Each wall is flat, endless, passes through zero and stands at right angles to its row. A trip goes straight from one point to another. Which walls does it cross, in order?
(in the rows, 128 means zero)

Walls:
(1): [ 79 182]
(2): [107 148]
(3): [ 91 127]
(4): [96 73]
Trips:
[158  84] to [154 142] -> 4
[144 105] to [167 111] -> 4
[157 171] to [102 150] -> 3
[168 161] to [156  83] -> 4
[109 131] to [124 105] -> 1, 2

Walls:
(1): [153 179 118 101 196 122  81  91 136 129 117]
(2): [155 137  93 148 193 150 140 127 131 104  49]
(3): [176 111  99 113 166 101  92 154 152 121 148]
Trips:
[125 111  93 130  94 126 110 105 139 103  99] to [154 132 138 141 158 147 138 140 124  80  87] -> 3, 1
[152 150  57  62 123 141 133 185 110 142  99] to [154 131 152 102 119 130  75 154 146 163 166] -> 2
[116 106 131 138 163 129  46 143 166 129 109] to [123 122 137 112 157 131 122 124 119 169 139] -> 2
[156 199 160 123 105 167 114 144 151 124 113] to [ 98 180 115 118 118  61  72 134 126 154 121] -> 2, 3
[ 81 119  91 122 111  78 126 181 119 131 123] to [103  88  98 124  97 115 193 198 127 153  69] -> 3, 2
[136 115 134 133 100 153 122 152 132 142 138] to [125 108  79 162  88 146  47 117 129  67 157] -> 3
[127 138 139 142 156 146 166 137 164 137  96] to [149 119 113 114 171 150 109 133 115 147 135] -> 3
[107  99 121 150 183 149 161 149 103 171 140] to [181 118  85 163 133  89 115  95 169 117 127] -> 3, 1
[147 112 109 188  67 114  63 160  90 116 122] to [186  60 141 118 112 126 164 170 142 135 179] -> none

Walls:
(1): [ 96  86 132 114 155 111 101 126 192  85  84 157 102 149 125  99  86 110
 131 188 128 144 112  91]
(2): [149 142 122 188 150 135 108 153 115 125 172 175 101 143 134 112  99 100
 109 128 144 116 136  79]
(3): [121 120 145 147 125 167 168 139 169 164 110 110  80 120  63  81 144 119
 108 159 185 190 121 143]
(4): [103 138  97 101 139  70 108 111 100  89 153  91 174 124 139 125 147 184
 100 162 170 113 183 171]
(5): [101  98 142 120 128  88 149 156 119 144  96 136 115 182 164 127  86 116
 111 167 122 166 156 145]
Trips:
[125  99 122 188 135 139  95 135 183 168 101 150 119 118  74  85 136 116
 118 126 134 188 120 174] to [153 131 147  89  98 102 110 158  84 129  98 199 124 136 134 104 144 111
 163  93 111 124 151 113] -> 3, 1
[108 104 137 136 130 151 112  98 172 120  54 132 135 139 140 142  89 127
 122 167 116 122 110 138] to [137 115 137 130 157 158 132 120 125 129 148 109 101 124 118 121 111 121
 177 138  87 139 107 120] -> 5, 2
[148 146 147  98 157 197  74  87 146 124 108 101 134 172 113 135 100 114
 178 115 152  97 146  98] to [185  76 135 177 169 131 111 130 131 134 108 131 135 117 123  97 127 124
 153 157 114 132  81 136] -> 3
[116 106 120 167 170 152 125 123 129 156 154 121 124  89 135 165 154  91
 189  94 172  67 145 145] to [ 83 100 119 134  93 117 176 112 135 135 112 130 118 210 142  86 132 179
 154  74 122 187 103 113] -> 3, 2, 5, 1
[ 99  87 119  63 153  88 106 183 160 181 171 168  63 144 162 216 118 134
 106 184 127 170 160 122] to [138 123  82 114 101 131  90 117 105 151 116 113  73 125 118 109 105 102
 113 113 135  64 111 105] -> 4, 5
[121 171 109  33 110 113 177  97  57  85 152 187 105 137 102 188 133 107
 118 167 118 130 163 140] to [132 124 129 154  60 140 152 141 146  40 108 118  97 181 131  90 156 100
 140 134 162 156 155 130] -> 1, 3, 2, 4
[183  99 163 154 135 162 105 111 148 119 133  89  86 141  89 179 127  62
 157 126  81  90 127 128] to [120 136 169 137 152 185 103 140 137 161 130 104 143 160 131 146 184  90
  92 178  51 113  99 134] -> 1, 3, 2
[176 125 153 175 126 113 168 194 157 124 141 113 145 140 121  95 195 105
 158 131 108 110 152  78] to [104 141 127 117 193 150 121 132 175  79 161 100  84 174 129 150 158 156
 127 122 134  82 102 112] -> 1, 3, 4
[148  56  98 169 144 124 174 172 115 141  80 118 181 155  93 116 127 138
 118 134  89 140 101  82] to [ 57 120 139 150 134 143 151 136  88  21 128 116  87 127  77 132  82 150
 129 117 111 133 125 107] -> 4

Walls:
(1): [155 127 134 143  98 124 101 141 182 150 160 160 153 179 155  86 139  98
  91 133  81 124 130 107  85 123 129 148  85 170 123  65  97 102 153  69
  91 171 133 128 111 184 182 123 146 130 134 126]
(2): [206 112 127 168 129 116 172 122 161 131 134 112 155 112 137 103 176 116
 177 138 120  97 124 113 202 144 117 120 110 104 143 192 120 182 127 135
  74  64 159  74 123 120 170 108 112 103 139 110]
(3): [194 115 208 190 147 118  82 142 181 118 134 157 168 118 106 174 134 124
 202 107 124 134 111 129 121  91 157 126  77 143  86 117 156 162 125 161
 156 122 183 129 166 154 152 136 108 121 145  99]
(4): [139 145 128  82 101 163 121 122 162 155 144 124 124 199  90 191 144 192
 119 135 106 129 128 169 110 137  78 138 132 122 182 126 140 129 104 150
 173  99 169 157  82  84 113 100 150 128 103 133]
(5): [140 121  84 160 120 193  77 144  44 149 130 143 145 146 182 108 118 124
  89 178 187 106 156 118 135 149 113  99 146 170  68 158 113 106 183  92
 109 171 141 187 182 115 132 110 147  95 113  93]
(6): [161 128 142 102 107  94 113  80 120 146  64  96  97 123 140 106 142 130
 130 162 127 133 148 146 121 169 159 121 147 167  96 114 142  31 138 109
 114 174 136 140 127 135 115 140 177 112 120 118]
Trips:
[112 147 145 148 138 104 145 184 104 111 172 107 135 110  82 123 119 161
  95 189 141  92 133 140 138 126  52 119 168 130 216 155 161 126 146 158
 133  54  95 103  53 132 177 152 129 111 109 146] to [139 108 143 181  77 129 210 130 109 136 120 111 128 120 107 109 155 101
 141 143 122 154 181 153 149 112 127 137 127 185 118 153 150 144 146 118
 141 107 158  53 122 120 107  91  68 136 147 124] -> 4, 3
[118  79 174 119 138 127 126 107 129 145  75 126  99 130 131 171 104 152
 135 154  77 181 168 106 139 184 130 107 176 113 103 112  90  90 141 102
 123  91 130 140 143 129  70  76  91 153 127 150] to [ 63 138  73 101 171 143 175 119 101 154  82 169 121 166 193 153 127 101
 149 196 116 153 174 123 127 159 189 119 157 148 129  91 149 167 193 142
  94  94 118 129 127 153 182 123 134  98 106 166] -> 5, 4, 1
[114 143 134 147 110  95 134  76 115  67 142 191 138 107 104 112 156  77
 157 156 134 157 155  80 158 153 119  90 116 106 101 212 130 136 144  98
 143  90 104 153  90  88 123  97  95 171 162 154] to [150 133  77 133 141 154 175 112 100 156 154  58  82 182 151 155 112 148
 136  82 149  55 141  66 168 143 131 112 120 141  69 142 192  79  96 140
 148 120 158 161 110  77 133 150 127 123 110 108] -> 5, 6, 4
[116 109 130 169 155 120 118 134 130 104 146 164 167 145 149 115 125  94
 122 130 134 104 116 125 166 157 139 146 175 144 105 112 167  69 124 153
 130 112  91 126 112 126 109 166 149 117 179 108] to [152 147 199 179 127  65 154 142 110 140  64 140 142 109 134 191 156 132
  89 135 145 118 154 146 131 120 105 120 154 121 157 168 191 153 173 137
 134 107 167 133 151 159 106 121 118 163 124 128] -> 1, 2, 5, 4
[149 117 106 107 160 127 133  86 118 181  86 123 149 150 122 126  90 171
 133 120  64 117 157 120 165 131 191 161 128 146 163 161 123  86 147  91
 129 126 151 166 102  79 136 155 100  93 140 134] to [156 152 146 186  19 118 110 125 141  59 135 148 156 119 109 151  75 133
 106 114 122 115 117 113 114 183 102 142 126 158 119 192 120  79 155 122
 116 103  78 153 126 157 161 124 141  72 100 135] -> 1, 3, 4
[177 109  57 105 118 145 125 180 112 173 126 104 151 128 140  99 118 109
 139 187 140 146 132 119 158 125  71  68  58 140 142 126 122 194 115  89
 160 113 150 101 182 159 133 128 143 151 135 135] to [155 149 103  88 131 201  98 119  99 120 130 130  99 110 145 112 103 158
 136 152 145 119 148  98 127 104 157 144 100 102 139 144 108 160 140 117
 128 169 151  54 104 164 117 178 168  82 116 135] -> 3, 6
[113 121  92 122 147 100  98 117 122 121  75 127 148 127 152 116 106 188
 154 123  94 128 129  81 103 133  99 106 142  66 145 138  96 135 127 132
  77 119 117 132 120 114 141 137 125 167  99 149] to [118  42 142 143  78 148 148 141 180  90 124 143 193  96  82 111 138 109
 102 122 160 131 144  98 105 147 105 148 144  53 137 131 135 133 128 121
 129 125  78 147 165 124 134 172 150 108 169  80] -> 3, 1
[104 150  84 105 120  89 165 194 121  91 119 108 110 104 143 136  81 109
 123 102 156 105  89 111 117 146 142  62 145 135 101 118 118 116 103 119
 122 145 116 137 153  94  85 156 139 136 147 136] to [118 170  93  59 120  96 162 117 137 139 125  96 136 107 153 118 141 102
 108 133 174 101 131 139 117  99 132 133 126 103 111 156 104 150 142 167
 160 211 131 145  97 141 131 125 107 113  82 131] -> none

Walls:
(1): [178 156 143  74 150 122 167 117 101 153 129  78 153 123 142 168 116 110
 136  89 137 152 113 159  96 150 162 113  90 200 138  98 179  97 103 109
  90 157 139  83 139  99 106 166 167 134 101 120]
(2): [151 135 182 164 145  60 145 116  89 194 143 131 112  82  49  99 132 137
 149  75 142 133 192 123  88 127 111 137 119 134  90 139  91 101 179  91
 117 117 122 142 126  83 148 156 139 139 126 131]
(3): [128 168 105 127 118 122 127 138 144 174  91 111 116 128  90 127 153 149
 168 157 111 116 131 121 155 190 167 115 106 100 135 141  99 129 168 121
  93 115 189  70 191 161  55 108 168 172 155 112]
(4): [143 168 143 123 133 128 114 155 158  82 187  85 154 174  65  91 122 166
  71 143 179 136 162 126 113 128 118 151 148  98 115 169 117  95 149 117
 121 129 127 118 108 137  79 177 144 164 115 125]
(5): [170 111 140 165  70 102 117 121 143  78 125 106 118 148  80  77 128 112
 147 126 114 146 132  75 137 118 143 142 141 105 170 140 136 121 127 157
  81 133 123  98 113 140 121  80  98 175 126 134]
(6): [154  79 149 154 148 181 144 133 167 184 126  77 153  88 139 127 146 116
 151 108 135 125  75 140 158 134  85  79 108 113 168  57 127 166 102 136
 141 103 125 118 140 107  94 115  78 103 149 134]
(7): [117 177 107  93 123 143 128 132 114  22 143 218  80  94 152  72  92 122
 163  89 159 152 147 148 141 142 102 106 175 161 176 122  61 112 152 151
 128 100  84 148  50  94 101 128 121 171  76  85]
(8): [203 150 175 124 162 182 158 116 144 148 230 146  85 140 135 121 105 137
  72 133 129 107 120 137  92 179 145 111 109  99 140 116 124 127 182 151
 108 138 167  62  92 138 142 155 116 199  87 122]
Trips:
[138 118 129 121 186 107 103  90 133 128 125 147 115  91 151 104 117 168
 116 178 101  84 151  39 137 128 104 158 189 134 127 126 117 116 118 117
 104 144 101 163 134 138 200 120  98 118  93 141] to [177 103 118 134 121 140 134 123 100 132 131  88 130 128 161 104 129 159
 143 137 126 110 147 113 116 126  69 153 126 150 150 106 141 141 132 118
 139 117 113 136  39 127  93 127 118 118 125 133] -> 8, 6, 4, 1
[189 173 122 173 122 143 141 144 120  97 149 121 123 117 156 183 106  75
 151 145 104 145  92 114  91 148 117 111 136 167 117 118 109 156 138 131
 174 139 149 126 182 152 114 176 179 106 137 111] to [ 74 123 103 170 166  80  90 100 149 128 159 134 102 162 116 162 170 185
 132 126 143 116  94 127  89  71 139  90 127 167 122 110  98 165 145 131
 110 135 129 134 144  88 129 160 168  75 130  65] -> 6, 8, 2, 3, 1
[167 131 140 140 168 166 154 184 123 119 132 100 100 156 112 139 176 128
 119 107 152 117 136 146  80  72 136 135 136 119 153 158 121 101 136 149
 119 137 107 155 108  93  77 136  99 149 143  96] to [105 143 120 180 133 149 130 132 139 177 174 131 117 146 145 113 134 110
 110 155 123 156 118 141 137 164 116 134 147 172 116 145 181 164 129 117
 110 110  84 125 158 210 148 176 119 151  78 126] -> 5, 7, 2, 6
[118  99  93 110  81 147 113 103  87  85 116 167 106  72 114 126 119 127
 158  95 195 146 163 101 171 156 131 105  78 106 136  95  81 135 156 157
 112 169 135 129 109 146 144 197 120 147 116 130] to [118 158 112 171 101 133  80  90 141 122 119 141 138 165 127 148 114 154
 117 132  99  96 112 145 112 122 136 158 157 152 111 114 111 145 136 161
 136 154 146 158 130 123 166  97 128 130  72 109] -> 3, 2, 8

Walls:
(1): [ 89 106 111 143 105 132 104 196 112 123 166 135 150 140 112 142 114  97
 176 111 190 135 114 160 154  96 200  91 154 131 179 112 154 149  97 158
  72  90  99 110 213 132 171  98 138  94 139 122]
(2): [132 165 122  77 131 131 116 155 123 147 158 103  81  77 132 109 105 148
 113 153 111 127  63 167 109  89 133 156 151 179  74 167  90 168 122  86
 133 132  93 136  84 141 158 171 103 155 109 136]
(3): [138 101 135 107 201 164 113 159 126 105  91 126 132 133 125 126 160 124
 162 123 156 125  89 157 140 134 104  87 128 101 141 109 112 109  86  88
 128 133 134 140  97  90 172  80 150  82 125 116]
(4): [130 110 128 104 131 106  33  56 108 149 196  90 148  81 141 136 104 120
 104 139 127  94 117 143 162 153 130 136 131 166 146  95 174 100 108 129
  62 119 134 111 168  95  97 153 165 140  98 124]
(5): [119 116 123 146 125 168 128 204 145 162 143 123 109 131 178 126 186 103
  85  96 103 129 115 120 137 116 114 105 136  91 150  98 182 116 149  92
 128 118 141 138 126 202  93 142 100 101  63  84]
(6): [110 118 139  96 196  89 124 141 115 134 128 136 120  88 110 147 109 107
 153 165 139 119 134 132 119 122 112 100 130 151 136 104 121 172 182 128
 147 101  98 114 143 148 147 132 166 116 127 147]
(7): [112 114 163  97 135 103 141 140 135 141 109 154 148 155 123  75 169 139
 126 160 144 171 170 137 101 129 182 110 113  81 118 164  88 125 145 119
  99 125 150 123 115 115 162 118 155 132  71 112]
(8): [133  97 191 164 130 148  97 110 164 130 173 122 176 144 121 141 127 145
 123  63 163 131 133 105 170 112 176 131 157  71 140  75 141 112 122 104
  95 160 163 104 107  81 120 104 124 145 180  99]
Trips:
[111 164  97 150 152 138 116 145 121  97 124  94 132 118 137 146 134 175
 132 152 150 120 131 138 125 107  95 158  64 149 106 138 141 148 124 112
 106 129 104 140 164 151 153 100 124 141  77 134] to [111  77 102 117 117 112 154 106 116 157 153 108 149 163 143 107 120 114
 144 108 115 128 185 136 154 141  66 118 121 134 126 149  91 170 154 121
 139  65 124  88 123 137 135 102 117 145  78 143] -> 3, 7, 1, 4, 2
[ 48 153 139 133 125 115 170 110 162 138  86  69 169  69 130 199 133 132
 126 102 102  98 121 111 134 137  93 152 142 104 183 102  87 155 115 117
 123 130  91 132 115 130 103 127 131 119 157 172] to [108 126 155 152 144 129 126 146 139 109 117 123 160 106 120 138 122 125
 180 120 105 140 107 100 168 154 105 153 173 151 154  59 157 122  89 128
 137 125 108  88 126 123  90 106  91 165 123 143] -> 4, 3, 1, 5
[ 63 127 177  94  95 128 180 133 156 135 109 143 118 112 127 122 141 133
 140 141 113 127 135 142 180 111 137 169 101 167 130 182 159 130  63 126
 185 118 132 140 118 136 154 122  80  62 115 109] to [130 106 113 136 114 144 134 114 146 109 197 152 128 100 129 148  90 159
  96 143  99 116 158  97 106 104 159 121 103 113 126  92 181 116 148 156
 150  97 103 125 189 171 152 104  94  58 160  68] -> 3, 7, 2, 6, 8, 4

Walls:
(1): [132 109 121  82 135 111 110 155 130 138 129 106 171 149 150 169 130 145
 168 126  73 132  87 137 126 137 127 104  90 163 141 120 183 121 133  76
 123 168  95 118 109 157 116 139 111 103  93 151]
(2): [130  92 119 157 118 124  87 154 141 181  92 120 131 128 180 165  52 149
 162 153  83 100 125 149 157 129  94 132  62 172 171 115 123 110 175 103
 184  83 154 183 127 116 126 117 146 134 100 152]
(3): [148  63 163 220 116 130 101 141 155 135 129 105 148 153  96 134  90  98
 152 101 122 107 168 131  97 133 148 150 140  57 130 133 129 118 164 112
 100 100 148 133 125 130 145 127 123  87  94  97]
(4): [148 182 127 131  71 134 143  91 150 151  94 139 107 111 123 152 147 176
 162 132 173  93 136 153  73 170 125 154 125 163 181 103 114  26 149 144
 121 113 133 137 132 154 116 148 167 140 161 114]
(5): [123 124 125  99 162 119 148  71 142  79 176 161 140 160  60 156 121 114
  58 103 122  85 112 100 170 132 104  91 127 120 127 143 116 154  87 121
 164 161  62 166 101 161 101  97 137 133 142 144]
(6): [107 115 118 107 134 144 101 109 171 142 114 171 151  80 147 172 151 112
 172 138 109 114 157 112 103 204 154 151  51 102 130 132 132 177 155 106
 143 130 120  46 119 125 129  84 192 118 145 111]
(7): [ 68 117  88 119 114 149  91 104 136 157 100 112 121 123 157 161 135 109
  82  98 107 114 116 105 137 126 115 185 134 171 161 137 155 149 146 146
 115 123 100 122  99  55  80 141  63 123 113 116]
(8): [161 143 146 141 146 136 129 124  88 125 105 120 119  90 114 204 120 129
 167 185 110 106  83 116 163 147 128 155 179 141 167 124 142 104 116 128
 141 117 120 134 136 131 106 129 146 179 189 105]
(9): [115 150 126 124 143 117 125 128 162 162 111 145 164 157 133 100 119  97
 110 181 196 125 132 130 149 142  96  74  94 146 100 133 175 123 220 123
 144 136  94 148 162 125 159 198 126  76 107 153]
Trips:
[158  85 141  83 132 134  74  94 156 124 117  88 105 104 179 175 137 118
 106 102 127 177 118 160 112 129 136 127 140 118 104 129 120  84 183 148
 103 143 100  87 105 125  89 117 114  91 173 117] to [157  86 146 186 198 142  98 133  82 105  59 122 158  89 150 143 155 187
 114  91 169  92 141  86 190 130 146  96 116  83 152  82 129 118 110  81
 141 110 146 138 122 140 154 115 136  94  73 150] -> 2, 4, 7, 5
[182 114 127 110 193 109 120 106 137 173  86 164 100 159 135  91 159 109
 182  69 123 125 144 132  78  73 201 157 176 153 135 111 105  89 147 121
  82 122 133 177  87 127 127  87  94  72 150 122] to [142 115 116 148 132 112 127 107 118 133 196 118 120 125  95  90 112 161
 137  72  97 104 126 115 128 118 107  98 163  94 126 132 156 136 130 122
  84  73 159 123 133 125  96 111 105 149 133 109] -> 7, 4, 5
[148 125 129 143 147  41 139 123 111 129 190 142  81  86 145 180 115 135
 137  87 112  96 173 129 123 157 137 122 131  81 135  79 120 142 118 112
  90 115 140 166 155 112 110 106 192 150 114 140] to [190 111 194 135 171  71 153 100  89 139 105  95 125  96 169 166 153 103
 105 167 205 140 140  90  95 156 159 138 151 145 135 107 116 112 108 141
 148 190  60 134 117 120 124  88 102 134 122 153] -> 2, 3, 6, 9
[ 82 110 165 120 136  94 144  74 113 108 164 115 136 136  19 128 178  59
 151 144 184 104 140  64 181 143  69 108 152 116 149 121 138 131 119 131
 118 146 110 132 113 128 162  98 103 121 124 176] to [137 118 104 177 163 117 123 118 130 129  63 117  88  76 114 119 171 174
 181 149  96  46 105 140 125 123 119 132 169 127 153  85 142 116  66 127
 173  64 161 146 127 139 156 133  91 138  80 151] -> 9, 4, 2, 5

Walls:
(1): [131 173  91 171 147 169 184 189 164 153 129 126  90 171 132 131 123 116
 146 147 135 100 149 158 117 134 148 137 133 146 157 127  85 126 155 102
 101 168  91 124 165 145 104 127 127 138 137 112]
(2): [ 92 107 156 106 122 144  67 149 152  68 110 111 113  73 105 118  69 129
 116 105 157 143  83 126  85 122 125 140 128 121 105 157 100 128 167 154
 133 145 112 102 188 127 118 116 116 109 124 133]
(3): [124 158 115 176 137 119 124  95 141  95 131 118 132 116 153 136 183 160
 124  82 124 131 165 164  99 141 148 143  97 148 130 111 127 132 163 102
 146 124 114  90 108 144 157 135 126 159 126  77]
(4): [122  94  96 139 125 137  92 100 134  89 115  69 130  92 126 123 147 146
 140 133 102 123 127 108 128 140 130 181 171 144 166 115 123 174 141 106
 100 116 166 158 141  89 114  80 176 102 118 130]
(5): [141 136 137 102 152 137 109 103  90 166 121 146  88 148 167 156  98 149
 149  75 151 130 146 157 130 108  88 137 165 121 102 131 144 143 128 121
 141 133 148 145  71  99 131 156 138  90 125 164]
(6): [ 81 169  91 129 127  92 136 161  95 153 141 191 109 141 192 147  98 167
 139  99 149 114  90 126 118 116 126 138  79  84 118 159 161  88 139 148
 150 138  99 145 146 129 116 121 150 105  98 132]
(7): [162 100 112  45  87 105 159 121 120 109 145 142 131 124 151  62 119 119
 127 148 121 142 114 132 162 175 130 119 103  54 174 189 103  99 119 132
 129 143 152 110 170 145 121 119 136 137 138 130]
Trips:
[131 191 114 116 101 129 110 151 150 133 123 133 132 198 106 141 132  67
 128 149 113 117 103 104 137 116 116 120 135 192 119 122 134 142 109 121
 142 137 124 120 111 149 146  97 129 125 158 167] to [129 126 162 117 130 121 118 109 128 145  91 155 115 141 174 184  85 133
 128  87 125 109 122 188  78 125 134 122 169 161 128 136 167 129 157 157
 156 111 152 145  98 122 147 129 142  34 151 143] -> 5, 6, 1, 2
[125 120 155 173 151 135 146 131 187 124  93 107 159 178 112 152  96  74
 109 116 116 148 175  86 107 127 158 163  72 161 138 150 167 142 145  97
 142 160 150 146 122  99 169 118 148 143 143 129] to [127  85 161 128 112 121 180 111 141  81 150 139 126 159  97 137 128 128
 158 125 140  98 185 146 145 127 172 147 145 126 123 116 163 136 129 171
 141 115 136 115 112  90 155 142 107  94 125 135] -> 1, 5, 4
[162 132 182 171 105 133 132 176  53  93 134 106 134 129 180 106  50 133
 122 145 141  96 109 131 116 124 143 137 104  90 137 151 134 117  82 171
  91 136 132  89 131 116 116  82 160 160 132  94] to [112 146 112 152 106 112 104 112 147 140 148  94 122  83 159 138 117 112
 131 175 129 153  56 175 134 140 133 106 170 134  85 154 163 106 122 135
 111 184  80 133 136 152  66 140 124 136  92 135] -> 7
[103 110 135 125 133 138 106 114 165 143 120 117 128 118 112 155 116 127
 108 103 134 124 156 105  96 111 145 132 118 123 147 151 148  96 130 141
 138 100 150 129 106 124 103 132 150  88  98 103] to [170 155 101 108 151 112 133 140  95  95  95 181 141  78 130 126 129 125
 114 127 161 115  54 129 140 131 121 123 120  79  82 103 178  79 109 129
 127 155  94  93 117 119  98 133 149 110 164 106] -> 3, 4, 7
[106 124  93 137  98 106 148 109 168 173  99  88 121 124 122 125  97 116
 141 139 114 123 158 249  89 102 154 130 123 147  97  91 129 131 152 108
 129  96 115 112 130 158 167 129 137 127 109 157] to [ 95  90  93 141 130 114 135  93  90 110 139 145  90 144 143  80 138 114
 140 116 123 131  82 107 118 181 134 100 153 103 121 165 110 112 140 157
 145 140 152 134 128 157  83 176 120 165  89 106] -> 6, 2, 7, 5, 1, 3

Walls:
(1): [ 66 136 134  89  56 165 190 105  79 100 146 131 154 123  99  78 147 115
 155 159 122 134 143 132 146 104 103 131 116 111  82  93  97 128  86  85
 123 173 155 136 104 162  97 122  62 120 127 126]
(2): [156 155  82  87 126  94 118 139  88 131 143 141  69 161 140 120 103 128
 146 155 125 132 125 119  97 165 144 141 163 150 149 126 181  68 139 149
  96  99 158  84 162 129 130 113  88  76 117 171]
(3): [ 96 132 125  93 158 168 111 132 130 151 135 130 126 191 136  96 102 131
  99 189 101 119 109 185 144  75 106 163 121 146 152  68 157 141 116  96
 139 158 172  69  67 171 186 120 142 118 169 178]
(4): [ 66 175 158 122 164  79 188 178 139 118  48  76 145  97 140 170 110 123
 141 160 107 151 174 146  51 158  85 121 133 138  61  81 141 113 122 171
  88 133 154 118 143 138 123  94 146 131 104 135]
(5): [121 172 139  82 131 144 150 109 192 106  90 135 112 151 123 176 126  94
 141 163 153  84 168 126 118  87 130 111 140 131 125  79 132 112 131 128
 123 137 138  78 123 169 103 141 132 111 129 125]
(6): [138  76 164 123  92 129 110 207 202  90 155 221 133 154 104 109 119  80
 107 128  83 181 172 112  95 151 144 118 123 132  86 151 168 103 171 155
 108 145 147 169 171 110 174 143 162  78 137 141]
(7): [153 104 204 168 107  81  76  94  89 183 122 182 120 157 104 168  69  90
 165 114 174 103  99 173 116 123  91 113 142 114 156 187 158 146 157  77
  92 130 119 116 173 148 115 169 152 157 126 147]
Trips:
[157 176 102 167 136  96 159 118 126 175 125 103 129 114 115  98  82 136
 104 118 178 164 169 147 131 129 161 129 108 146  97 104 152 110 137 133
  61 142 127 107 170 121 154 104 144 110 162 123] to [156 189 133 127 147 130 181 171  90 132 106 100  72 114 134 115 122  74
 184 148  88 118 114 138  57 113 144 129 158 126  98 129 132 134 149 118
 173  88 177 144 151  83 151 154 113 188 159 134] -> 5, 6, 7
[115 119 129  97 136 126 151  73 161 139 110 144 165 124 145 115  92 189
 182 111 119 146 167 138 119 146 149 119 137 119 175 158 156 167 112  87
 146 144 149 164 146 164 171  90 135 151 149 134] to [ 83 129 114 148 151 122  84 133 100 174 157 150 123 120 136 193 154  98
 116 158  94 171  89  93 133 150 160 153 102 147 131 131 158 125  80 132
 114 129 101 128  78 151 190  84 131 135 116 109] -> 1, 7, 2
[105  78 170  52 179 131  94 149 116 109 135 175 161 176 166 120 116 159
 145 123 121 122 133 125 111 119 142  90 143 186 101 128 189  79 136 120
 158 135 119 118 153  90 115 128 119 118 114 194] to [123 152  84  61 134 151 166  93 101  72 132 172  74 149  40 134 123  53
 173 119  84 147  77 136 142 145 153 177 128 112  99 106 121 176 142 122
 127  85 134 139  83 117 154 139 136 139 117 131] -> 4, 1, 7
